Each row of a before or after table is a point. One or more steps were done to the points. Then noise was added and the rows were shuffled. The steps act on columns, c1 being the first. Write out the steps. A step turns or swaps two columns, mirrors them in a line or flattens them onto one, adds a multiple of one to another, or multiplies or shifts one. Angles are multiples of 10 degrees, from the lower column toward the higher: turns from -170 to 170, lines from 10 to 170 but not 90. Use the fewest steps. Two steps may share a column if one is a turn and the other turns, adds or multiplies; they go together, in the order done. Otherwise the lowest column goes first.
In the rows, zero is written as 128.

Before (13 x 3):
[[125 164 165]
 [127 131 129]
 [139 152 124]
 [ 98 118 121]
 [151 127 133]
 [138 173 176]
 [152 110 110]
 [149 125 132]
 [138 129 120]
 [147 131 129]
 [137 113 130]
 [143 152 122]
 [126 125 113]]
After, 13 rows:
[[101 142  82]
 [131 126 130]
 [120  99 119]
 [118 123 108]
 [105 127 137]
 [140  91 220]
 [119 101 112]
 [106 126 139]
 [127  82 250]
 [131 130  89]
 [108 120 130]
 [157 143 113]
 [115 142 135]]
Steps: turn c1 and c2 by -170 degrees; multiply c3 by 2.5

Before (10 x 6):
[[143 134 153 156 146 168]
 [ 67 176  98  22 225  92]
 [ 57  93 202 138 110 166]
 [208  82  96 181 139 140]
 [110  98 107  84  74 134]
 [ 87 119 128 185 135  98]
 [ 74 127 181  88 147 152]
 [129 111 108  57 145  95]
 [ 77 126  73  97  99 142]
 [ 79  37  89 112 167 152]]
After:
[[129 135 111  54 145  94]
 [ 77 136  73 100 101 142]
 [ 84  38  88 110 164 152]
 [ 65 208  97  20 222  93]
 [207  66  97 185 143 139]
 [ 76 136 180  90 147 151]
 [112 112 105  84  78 136]
 [140 125 156 155 144 166]
 [ 55  89 200 140 106 168]
 [ 88  99 127 182 137  97]]
Steps: add -0.3 times c4 to c2

Before (11 x 9):
[[ 88  98  82 166 135 159 106 149 156]
 [190 113 170 131 192 130 110 143 113]
 [118 100 191  98 234 162 175 168 210]
 [113  94 182 145 125 153 146 113  92]
 [178 114 154  93 113 192 133 131 182]
 [114 104 155 126 126 105 125  71 141]
 [121 170 167 135 140 132 124 174 111]
 [ 74  58 124 135 110 127 135 152 101]
 [ 67  82 166 114 168 135 105 137 163]
 [143 140 180 112 169 167 113 122 149]
 [ 88 165 165  67 168 172 165 147 114]]
After (11 x 9):
[[ 59 164 155  71 166 136 165 176 114]
 [114 105 166 131 126  75 125  94 148]
 [ 84  98 101 167 136 144 107 161 154]
 [ 41  83 194 108 166 137 103 136 165]
 [114 169 155 135 145 173 123 143 111]
 [185 113 192  89 114 121 132 191 184]
 [119 138 195 113 166 116 113 163 150]
 [ 43 100 247  94 230 161 173 168 211]
 [146 110 156 129 193 140 113 132 113]
 [116  92 156 141 124 106 147 146  89]
 [ 87  58 104 136 108 151 136 134 101]]
Steps: add -0.7 times c5 to c1; add 0.7 times c9 to c3; mirror c6 and c8 in the line at 50 degrees

Before:
[[ 94 106 120 116  94 120  62 147 158  96 118 163 123 117]
 [ 94 202 171  93 139 159 122 112 146 155 131 114  50 155]
 [104 200 140 134 117 101 191 177 228  45 151 130 185  85]
 [ 73 186  75 123 130 155  84 117  98 138 129 150 123  98]
 [149 121 147 153 106  83 120 125 145 144 129  38 164 165]
 [154 190 207 109 152 151 122  95 173 131  96 159 137 150]
 [122 127  97  69 139 117 111  94 125 110 131 136 129 160]
 [180 152  82 184   7 161 111 153 128 169 175 131 135 145]
 [ 86 161 126 152 168 150 198 138 113 150 110 132 105 134]
 [ 48 101 121  99 151 122 123 106 197 138 171 159 147 141]
 [106 172 136 114 135 175 110 168 142 108 161 133 116 147]
 [142 171 147 144 103 116 143 185 127 169 142  73 135  52]]
After (12 x 14):
[[166 189 141 101 153 159 123 103 196 141 171 154 148 122]
 [ 87 187 149  93 137  72 123 113 149 158 131 117  51 171]
 [107  85 145 185   5  74 113 154 131 171 177 134 141  85]
 [ 99 108 164 153 105 165 116 120 148 143 130  42 167 148]
 [123 163 148 113 132  67 111 168 139 106 163 142 118 133]
 [126 181 132 151 165  97 200 139 110 147 113 130 109 129]
 [113 199 102 124 126  88  84 120  99 139 132 148 121  70]
 [129 138 163  68 135 138 114  98 122 114 133 132 129  92]
 [151 151 113 110  92 151  61 147 155  96 119 161 127 124]
 [ 80 131  54 143 104 113 148 185 128 168 143  73 133 144]
 [ 65 173  85 134 116 124 190 181 233  42 153 130 186 142]
 [ 78 129 150 111 150  72 121  94 175 131  94 160 133 207]]
Steps: turn c1 and c2 by -70 degrees; turn c1 and c6 by -150 degrees; swap c3 and c14
